Every row gives one point. Any point is a mix of the corners, with weights that add up to 1. It lies inside the corners' shape when no weight is negative. Say inside or outside, and name the corners with a negative weight.

Corners:
(1): [-23, -4, -17]
(2): [3, -60, 10]
(3): [-4, 0, -40]
(4): [53, 15, 9]
Points:
[-18, -35, -19] => outside (4)
[-9, -31, -19] => outside (4)
[25, 4, -1] => inside
[-16, -18, -25] => outside (4)

Corners:
(1): [25, -33, -22, -20, -40, 45, -29, 7]
(2): [-40, 25, -10, 28, -11, 7, 46, 20]
(3): [0, 50, -22, 27, -33, 5, -16, 7]
(4): [-21, -23, 4, -19, 21, -17, 0, -4]
(5): [3, 45, 0, 10, -20, 15, -14, -39]
(6): [18, 18, -4, 39, 3, 8, -26, -14]
(7): [37, 28, 12, -26, -16, 18, 22, 0]
(8): [48, -15, 33, 33, -1, 0, 28, -17]
(9): [1, -60, -14, 7, 11, -6, 7, -14]
Points:
[-2, 0, 5, 18, 12, -7, 11, -18] => outside (1, 3)
[13, -14, 0, 17, -8, 14, 11, -7] => outside (3, 4)
[6, -25, 1, 7, 7, 1, 16, 0] => outside (3, 5)
[-7, -12, -12, -1, -1, 6, -6, -15] => outside (3, 8)
[15, 20, 2, 0, -17, 15, 3, -6] => outside (9)

Corners:
(1): [-45, 36, 40, 23, 1, -10, -31, -21, 18, 40, 21, 33]
(2): [11, -4, -14, 20, -1, 5, 28, -23, 18, -25, 1, -12]
(3): [-4, -17, 46, -10, -12, 17, -19, 9, -24, -23, 21, 53]
(4): [-49, -13, -25, -30, -22, -47, 17, 39, 8, -2, -18, -27]
(5): [0, -23, -14, -23, 25, 13, 19, -16, -3, 23, -2, -32]
(6): [9, -15, 15, 19, -12, 15, -16, 11, 27, -21, -2, 60]
(7): [21, -16, -28, -20, 1, 40, 16, -20, -29, -4, -2, 23]
(8): [11, 32, -9, 3, 14, -23, 19, -30, 22, 8, 33, 19]
(9): [-29, -40, 4, -12, -41, 25, 1, 21, 8, 34, 16, 19]
(10): [-28, -49, -4, -35, -48, 39, 33, 45, 6, -23, -15, 53]
(11): [30, 32, 29, 11, 45, 27, -14, 15, -16, -20, 20, 11]
(12): [-3, 20, 6, -43, -18, -10, 22, 2, 22, -6, -10, -15]
(13): [21, 8, 15, 17, 22, -5, 43, 18, -40, 6, -9, -9]
Points:
[1, 30, -8, 4, 24, -20, 25, -19, -3, 11, 2, -26] => outside (3, 6, 9, 10)
[-10, -13, 12, 2, -9, 17, -3, 20, -8, -2, 4, 25] => outside (5, 8, 12)
[-15, -5, 13, -18, -6, 13, -9, 6, 5, 5, 4, 19] => outside (2, 8, 13)
[-5, -18, -5, -6, -19, -9, 33, 7, 19, -25, -10, 4] => outside (1, 7, 9, 11)
[-4, -5, 0, -8, -1, 11, 6, -4, 0, 6, 4, 13] => inside
[-3, -19, 8, -11, -14, 13, 11, 19, 2, -11, 4, 21] => outside (1, 7)
[-11, -6, 1, -3, -18, 4, 14, -2, 10, 1, 5, 19] => outside (5, 11)
[-11, 4, 21, 15, 4, -1, 6, 11, -1, -2, 4, 28] => outside (7, 9, 12)
[-1, -6, 9, 7, -7, 10, 7, 5, -1, -7, 7, 30] => outside (5, 12)

Corners:
(1): [13, -8, 3, -14, -4, -21, -7, 8, 28, 7, 6, -7, 6, 12, -50, -47, -36, 32, -20, 7]
(2): [-21, 6, 16, -16, 14, -14, -16, 26, -7, -20, -12, -7, 2, -24, 21, -20, -8, 48, 40, -31]
(3): [-5, 22, -4, 2, -24, 12, 0, -18, -4, -20, 30, -9, 3, 12, 4, -3, -21, 18, -2, -13]
(4): [32, -20, -27, 1, 5, 11, -48, 6, 58, 10, 25, 14, -20, 22, -30, -13, -42, 23, -47, -24]
(5): [0, 11, 14, 0, 12, 1, 29, 9, -20, 16, 4, -8, 26, -18, 21, -2, -2, 10, 8, 2]
(6): [21, -16, -20, -31, -25, -28, -18, 42, 18, 20, 23, 16, -22, 1, -14, -2, -17, -3, -30, -49]
(7): [-15, 3, 7, 22, -52, 25, 6, -29, -35, -5, 24, 3, 12, -7, 11, -20, -15, -7, -8, 34]
(8): [-6, 10, -11, -30, -30, 21, 2, -33, -6, -7, 17, 12, -8, -8, -13, -20, -44, 26, -42, 15]
(9): [-34, 14, 9, -32, 0, -22, -9, 10, -18, 16, 6, 13, 18, -9, 29, -5, -1, -9, 4, -41]
(10): [0, -10, -2, 25, -39, 1, -7, -36, 25, -15, 26, -13, 8, 0, 6, 5, -20, 19, -13, 26]
(11): [-1, 4, 1, 11, -33, 40, 8, -60, 1, -19, 17, 30, -13, -4, -6, 2, -22, 11, 25, 4]
(12): [-14, -10, 1, 16, 19, -23, -22, 12, -14, -22, -7, 1, 3, -18, 13, 16, 18, -12, 21, -28]
(13): [-6, 17, -7, 0, -31, 2, 7, 14, -16, 9, -23, 27, 22, 3, 5, 1, -1, -16, -7, -15]
(14): [-7, 8, -12, -6, 0, 13, 10, 22, 15, -10, -9, -17, 19, -27, -13, 2, -2, -20, 26, -53]
(15): [1, 6, -29, -11, 14, -12, -4, 17, 15, -5, 18, -5, 23, -16, -6, -17, 10, 5, 3, -12]
(16): [-18, 11, 7, -21, 17, -12, -12, 27, 15, -25, 9, 9, 5, -9, 28, 7, -9, -17, 20, -31]
(17): [-22, 9, 4, -15, -12, 34, -2, 7, -20, -1, 3, 24, 17, -16, -11, 21, -2, 10, 9, -9]
(18): [23, 26, 21, -26, -10, -1, -5, 17, -7, 24, -20, -32, 23, -36, -5, -6, 17, -18, 8, 14]
(19): [2, 20, 38, 18, -30, -9, 10, -24, -1, -18, 12, 12, -10, -20, -3, -47, 16, 12, -15, -15]
(20): [-18, 1, -7, 12, -31, 18, 5, -27, 13, -8, 31, -8, -27, 7, 1, -6, -6, 5, -5, 11]
(21): [24, -21, 16, 28, -44, 28, 11, -50, 18, -41, 14, -7, -2, 22, -24, -40, 1, 15, -15, 17]
Points:
[-2, 5, 0, -5, -10, 3, -4, -2, 4, -8, 8, 1, 3, -8, -2, -6, -9, 7, -1, -13] => outside (7)
[-3, 9, 2, -8, -8, -2, -5, 7, 2, -2, 6, 2, 8, -13, 0, -7, -9, 4, 2, -17] => outside (20, 21)
[12, -2, -3, 1, -34, 18, -4, -14, 10, -9, 14, 14, -12, 5, -23, -11, -15, 0, -16, -10] => outside (2, 5, 9, 10, 15)
[-3, 2, 3, 1, -18, 8, -6, -10, 4, -9, 11, 5, 0, -5, 2, -6, -10, 7, -5, -9] => outside (1, 15)

Corners:
(1): [-10, 14, 22, -5, -2, 11, -8, 25, -26, 3, -8, -3, 38, -22, -27, -14, -20, 8, 10, -5]
(2): [3, -34, -23, 23, 0, 23, -1, -11, 30, 15, -44, 12, -38, 6, -16, 16, 11, -24, 35, 25]
(3): [-5, 1, 38, -23, 4, -2, -22, 26, 5, -11, 3, 17, -1, 6, -20, -7, -2, 23, -2, -16]
(4): [8, -5, -7, 16, 31, 5, 7, 10, 11, -9, 6, 8, 16, -29, -9, -13, -27, 5, -6, 9]
(5): [10, -5, 6, -30, 16, 0, 16, 56, -15, -2, -1, -10, 24, -16, -33, -5, -11, 1, 17, -25]
(6): [-26, 5, 13, 10, -16, -35, 3, -50, -33, 0, -16, 21, -29, 26, -8, 6, 34, -22, -47, -39]
(7): [22, 8, -28, 11, -1, -22, 3, -4, 34, 30, -34, 0, -21, -8, 12, -28, 4, 8, -2, 34]
(8): [9, 16, 7, -21, 26, 7, -3, 25, 8, -21, 5, 0, 12, -22, -49, -25, -49, 7, 11, -3]
(9): [-30, -11, -44, 6, -29, 2, -19, 24, 42, -13, -4, -1, -50, 11, 4, 21, 14, -7, 13, 19]
(10): [-6, 4, 5, -31, 5, -11, -1, 15, 11, -5, -23, -4, 36, -19, -36, -18, -16, 8, 25, 21]
(11): [-5, 40, 14, -19, 4, 17, 0, 32, 4, -14, -7, -2, 36, -10, -51, 16, -5, 24, 32, -8]
(12): [17, -32, -21, 16, 7, 1, -1, -32, 35, 28, -28, -6, -59, -10, -12, 10, 20, 8, 8, 15]
(13): [-22, 1, 45, 13, 15, -12, -18, -19, -29, -8, -11, 10, -17, 6, 21, 20, -33, -4, -34, -6]
(14): [21, -9, -23, 9, -17, -18, -5, -6, -4, -2, -15, 15, -41, -6, 24, -5, -16, 10, 23, 4]
(15): [7, 11, 5, -13, -18, -3, -3, 39, 17, 10, 27, 15, 21, -18, -12, -6, -40, -3, 23, -10]
(16): [-39, 0, 41, -14, 18, 22, 21, -34, -60, 16, -1, 9, -25, 18, 44, 4, 13, -36, -43, -14]
(17): [8, -20, -47, 2, -11, 12, -23, -20, 18, 17, -48, -7, -31, -17, 18, -1, 13, -5, 7, 4]
(18): [-25, 14, 51, 6, 2, -4, -23, -59, -28, -7, -9, -16, -22, 2, 42, 1, 27, -18, -20, -18]
(19): [-14, 11, 31, 2, 6, -5, 10, 10, 2, 7, -10, -6, 38, 3, -18, -6, -21, 41, -4, -25]
(20): [28, -22, -28, 12, -27, 19, -17, -4, 39, -2, -22, 2, -47, 25, 11, 16, 11, 17, -11, 25]
(21): [-11, 10, -2, -20, 14, 4, -8, 24, 9, 8, 15, -2, 26, 15, -18, -6, -6, 2, 19, 23]
Points:
[-5, 4, 18, -9, 8, 2, -3, -2, -5, 1, -7, 4, 4, 3, -5, -3, -3, 0, -8, -8] => outside (1, 9, 12, 14)
[2, -5, -6, -2, 2, -1, -3, 7, 14, 2, -11, 5, -12, -2, -10, 1, -7, 7, 5, 6] => outside (1, 18)
[2, -4, -7, 3, -2, -2, -8, 5, 16, 1, -19, 0, -12, -1, -9, 0, -2, 10, 6, 6] => outside (15, 16)
[-5, 0, 4, 5, -2, 1, -6, -10, 2, 4, -17, 4, -15, -3, 4, -1, -2, 1, -3, 1] => outside (5, 21)
[-4, 4, 7, -7, 6, 4, -3, 6, -5, -3, -6, 4, -3, -5, -5, -5, -10, -6, 2, 1] => outside (12, 19)
[-4, -3, 0, -4, 3, 6, -5, 4, 6, 3, -12, 0, -8, -5, -4, -1, -6, 1, 6, 4] => outside (6)
[0, -5, -1, 2, -4, 1, -7, -3, 6, 5, -14, 2, -15, 1, 3, 4, 0, 3, 1, 3] => outside (8)

Corners:
(1): [9, -2, 29, -44, -18, 28, -30, -39, 14, 5, 3, -7, 31, -17, 37, 1, -31, -12, 14, 36]
(2): [-24, -10, 27, -54, -26, 39, -39, -9, 2, 19, 26, -5, 23, -4, 27, 17, 7, 45, 26, 24]
(3): [-23, 21, 7, 22, -23, -15, 20, 39, -21, 27, -3, 25, 4, 26, 21, -8, -6, 4, 50, 16]
(4): [-12, -25, 1, 8, -10, -18, -8, 13, -39, -8, -20, -5, -15, 19, 1, 1, -5, 17, 15, -37]
(5): [19, -18, -14, -5, -20, -10, 5, 1, -10, -2, 1, 16, 5, 9, 42, 31, 16, 6, 25, -4]
(6): [-25, -29, -20, 6, -2, -8, 1, -17, -4, 42, -26, 7, -34, 18, -13, -15, 6, -2, 4, -43]
(7): [6, 2, 1, 18, -13, -26, 0, 22, 50, -20, 6, -9, -39, 26, -27, -4, 15, -5, -18, 23]
(8): [22, 54, -8, 52, -14, 14, 14, 13, 20, -16, -25, -6, -16, 26, -22, -24, -2, 13, -20, -25]
(9): [-3, 0, -10, 19, 9, -11, 1, 14, -34, 21, -6, -33, -7, -13, 13, 37, -5, 0, 37, -21]
(10): [-20, -45, 8, -3, 13, 40, -10, 9, -38, 27, -12, 5, -28, 2, 14, -3, 1, -12, 14, -18]
(11): [-9, -1, -1, 17, 10, -4, -41, 18, -5, 14, 29, 30, -2, 0, 50, 9, 15, -8, 6, -14]
(12): [-26, 6, 18, -9, -59, 26, -10, -5, -10, 25, 1, -16, 51, -5, 34, 10, 1, 1, 8, 23]
(13): [-12, 11, -15, 18, 12, -7, 17, -6, 36, -38, 10, -3, -37, -10, 1, -27, -6, 14, -31, -3]
(14): [3, 56, -17, 44, 5, -9, 30, 11, 34, -18, 18, -18, -58, 60, -24, -12, -7, -28, -29, -20]
(15): [3, -9, 4, 37, 14, 6, 25, -27, 23, -14, 4, -24, -13, 0, -38, -23, 2, 11, -18, -33]
(16): [8, 10, 21, -19, -5, 32, 0, -28, -29, 29, 14, 13, 15, -11, 0, 5, -23, 7, 5, 33]
(17): [0, 35, 21, 28, -23, -3, 32, 34, 47, -13, 2, 6, -41, 16, -9, 16, 3, -20, -17, -41]
(18): [-9, 4, -3, 4, -25, 5, -15, -13, -18, 0, 20, 37, -11, 5, 5, 20, 3, -38, 38, 2]
(19): [28, 9, -18, 22, 0, 3, 9, 26, 29, -18, 44, -7, -45, -3, -28, -37, -8, -33, -18, -32]
(20): [-2, -2, -31, 27, 16, 16, 3, 39, 50, -22, 14, 6, -7, 15, -23, -17, -19, -6, -27, -13]
(21): [-20, 40, 19, -44, -35, -1, 4, -2, 11, 1, -10, -13, 27, 8, 12, 0, 40, 8, 2, 30]
Points:
[-1, -6, -2, 4, -6, 8, -3, 1, 6, -4, 7, -3, -11, -3, 0, -5, 0, 1, -3, -11] => outside (3, 14)
[-12, -5, 1, -1, -6, 4, -9, -4, -5, 8, 6, 5, -3, 5, 14, 4, 2, 2, 9, 4] => outside (8, 17, 19)
[-9, 7, 3, 6, -9, 8, -4, 6, 6, 3, 6, 0, -7, 8, 1, -3, -1, -1, 1, -4] => outside (5)
[-7, 6, -1, 7, -10, 4, 1, 7, 0, 4, 3, 2, -10, 9, 1, -1, 6, -1, 4, -8] => outside (1)
[-10, -9, 1, 2, -14, 5, -13, 11, -5, 8, -2, 11, -4, 5, 15, 8, -3, 6, 15, -2] => outside (14, 15, 19, 21)

Corners:
(1): [12, 9, 9, 12, -3, -6, 15, 2, -2, 3, 14, 6, 7, 10, 4, 8, -6, -3, 20, -19]
(2): [-11, 19, -26, -27, 7, 5, -14, -14, -20, -5, -27, -6, 46, -21, -21, 8, 20, 1, 14, 12]
(3): [5, -24, -39, 3, 25, 8, 12, -11, 16, -3, 37, -21, 5, 12, 28, 26, 12, 2, -24, -43]
(4): [3, -8, -1, -5, 17, 16, 3, -10, 4, 32, 9, -2, 1, 2, -35, 25, -30, -14, -13, -8]
(5): [-6, 33, -7, 8, -14, -5, 13, -2, 4, -11, -6, -17, -15, -4, -2, -10, 10, -15, -6, 33]
(6): [-21, -11, -49, 1, 12, 40, 41, 24, 10, -16, -3, -20, 12, 28, 2, -10, 46, -6, 43, -13]
(7): [-6, 8, 17, 0, -30, 2, -14, -22, 2, 7, -13, 0, -1, 1, 24, 16, -17, -21, -6, -22]
(8): [16, 10, 14, -23, 28, 38, -12, -1, 18, 6, -5, -1, -5, 2, 16, 17, 10, -12, 5, 1]
(9): [-18, -21, -11, 28, 7, 6, 23, 24, 1, -25, 2, -2, -37, 3, 18, -5, 23, 3, -27, 15]
(10): [-6, -1, -6, 25, -42, -17, -6, 1, 19, -23, -37, 4, -36, 3, 21, 20, -4, 33, 15, 19]
(11): [-7, -30, -10, -13, 9, 24, 4, 11, -31, -17, 27, -38, 32, 23, -6, 14, -25, -3, 11, -9]
(12): [5, 7, 9, -10, -1, 15, -3, -15, -7, 6, 4, -7, -16, 26, -18, -33, 2, 34, 16, 4]
(13): [-11, 6, -9, 22, -2, 8, -2, -33, -11, 0, -9, 9, 13, -8, -18, 15, -13, -17, 12, 55]
(14): [7, 0, 1, 1, 5, 12, 22, -18, -1, -26, -23, 18, -5, -20, 8, 4, 20, -9, 17, 20]
(15): [-25, -13, 0, 5, -12, 25, 12, -24, 2, 11, 40, 8, -22, 4, 8, 21, -9, -23, 16, -7]
(16): [-1, 24, -13, -15, 32, 32, 5, -12, 12, -7, -21, -11, 17, -8, 8, -8, 2, -23, 51, -3]
(17): [-29, 6, 1, -5, -8, -5, -2, -5, 12, -9, -4, -29, 19, 25, -12, -13, 37, 2, 23, -4]
(18): [2, 13, -5, 26, -18, 31, -16, 14, -22, -54, -1, 18, -20, -17, 2, 12, 36, -19, 9, -10]
(19): [-12, -18, -12, 1, -22, 13, -14, -28, -20, 4, 21, -7, 5, -37, -10, -18, 28, -47, 37, 34]
(20): [23, 7, 20, 9, 9, 60, 9, 9, 0, 15, 16, -17, -11, -28, 3, 13, 22, -26, -5, -11]
(21): [5, 12, -13, 22, -12, 19, -2, 14, 18, -36, 4, 4, -5, -2, 9, -8, 5, 5, -17, 4]
Points:
[-1, 4, -8, 1, 4, 17, 7, 3, 4, -11, 0, -8, -2, 2, 4, 5, 12, 0, 8, -6] => outside (7, 13, 19)
[-1, 8, 1, 3, -1, 19, 3, -1, 1, -8, -5, -2, -3, 2, 0, 5, 5, -3, 9, 1] => outside (3, 19)
[-3, 1, -10, 1, 3, 14, 4, 4, 4, -13, -5, -9, 4, -2, 6, 3, 16, -8, 8, -2] => outside (12, 13, 15)
[-3, 4, -6, 1, -1, 18, 3, -8, 0, -10, -4, -4, 6, -7, 5, 9, 12, -14, 16, 6] => outside (4, 9, 12)
[-1, 2, -4, 0, 1, 16, 7, -9, 0, -10, -7, 0, 1, -5, 4, 6, 11, -9, 11, 5] => inside
[1, 0, -2, 0, 3, 17, 4, -8, 0, -3, 0, -3, -3, -3, -2, 4, 7, -6, 8, 4] => inside

Corners:
(1): [-9, -12, -4, -9, 22, -30, 6, -19, 0, -20, 11, 8, -1, -23, 3, -9, 2, 13, -6, 24]
(2): [-5, -8, 5, 34, 14, 7, 10, 14, 0, -12, 11, 2, -2, -4, -6, -2, -16, 11, -9, 10]
(3): [-31, -7, 20, -6, 26, -4, 9, -12, 6, 9, 0, -14, -4, -38, 7, -17, -1, 29, 4, -1]
(4): [-8, -20, 5, 10, -45, 2, -9, -5, -16, 16, -16, -1, 13, 27, -12, 4, -12, 9, -12, -6]
(5): [-8, -9, 24, -10, 3, -17, 7, -26, 13, 11, 6, -18, 1, 5, -20, 11, 1, -17, 36, 5]
(6): [-1, -9, -7, -1, -14, 2, -12, -2, 0, -23, 12, -7, 0, 16, 15, -4, -15, 10, -1, 43]
(7): [-2, -16, 3, 5, 0, 3, 13, -10, -15, 1, 18, 42, -10, 14, -55, 17, -14, 21, -13, 2]
(8): [-14, -16, -26, 4, -7, -9, -5, -4, 5, -32, 7, -11, -60, -1, -6, 3, -11, 1, 5, 34]
(9): [18, -15, -13, -3, 14, -7, -18, -11, -12, -25, 18, -7, -1, 13, 14, -8, -8, 19, 7, -1]
(10): [-11, 53, 19, -5, 13, -28, -5, -16, -5, -7, 4, -3, 8, 22, 9, 9, -10, 9, -8, -3]
(11): [34, -13, -27, 17, -9, 9, 0, 29, -20, -14, -28, 26, -17, 20, 15, 0, 16, 5, -10, 0]
(12): [-24, 5, 16, 8, 1, 7, 2, -11, 1, -12, -31, -9, 7, 16, 6, -11, -15, -19, -28, 6]
(13): [-25, -7, -21, 16, 6, 12, -18, -5, -8, -15, 8, -16, -9, 12, -11, -40, -20, 26, 7, -1]
(14): [26, 13, -3, 12, 5, -11, -3, 9, -28, 35, -22, -3, 1, 20, -12, 9, 11, 1, -19, -4]
(15): [13, -12, -10, -8, -13, 6, 3, 2, 11, -12, -5, -9, 9, -19, 10, -4, -7, -2, -5, 7]
(16): [-24, -4, 5, -8, 17, -1, -2, -5, -2, -6, 1, -1, -9, 4, 0, -17, -10, -26, 4, -2]
(17): [-21, -12, -7, -9, 15, 3, 4, 19, 13, -21, -31, 3, 6, 4, 12, -4, 9, -9, -13, 15]
(18): [34, -14, 20, 12, -13, 1, -14, 22, 14, 28, -14, -13, 8, 20, -5, -12, -11, 7, -19, 2]
(19): [3, 14, 6, 19, -8, 3, -19, -9, -5, -19, 14, -9, -6, 17, -9, 1, 5, 15, -5, 4]
(20): [-5, 6, -7, 2, 7, -9, 13, -17, -2, 22, 15, -10, -8, 3, 2, 9, 22, 9, -2, -4]
(21): [-18, 11, -20, -10, 15, -9, -22, -20, 11, -11, 2, 14, -4, -4, 0, 14, -15, -5, -9, 15]
Points:
[-5, 1, -3, 5, 2, -4, -6, -5, -4, -7, 0, 2, -6, 15, -5, 1, -6, 3, -6, 8] => outside (3, 15)
[-3, -12, -19, 8, -1, -1, -3, -1, -10, -11, 6, 7, -12, -1, -4, 0, 0, 21, -7, 11] => outside (5, 10, 12, 16, 18)
[-4, -7, -1, 3, 4, -3, -6, -5, -1, -16, 4, 1, -4, 4, -2, -5, -10, 9, -3, 8] => outside (14, 20)
[-3, -4, 2, 3, 2, -4, -7, -3, 1, -5, -4, -8, -1, 5, 2, -7, -8, 3, -1, 7] => outside (7, 20)
[-9, -3, -1, -5, 10, -6, -2, -7, -4, -21, 1, -4, -8, 1, 4, -8, -5, 6, 3, 12] => outside (2, 4, 18, 20, 21)
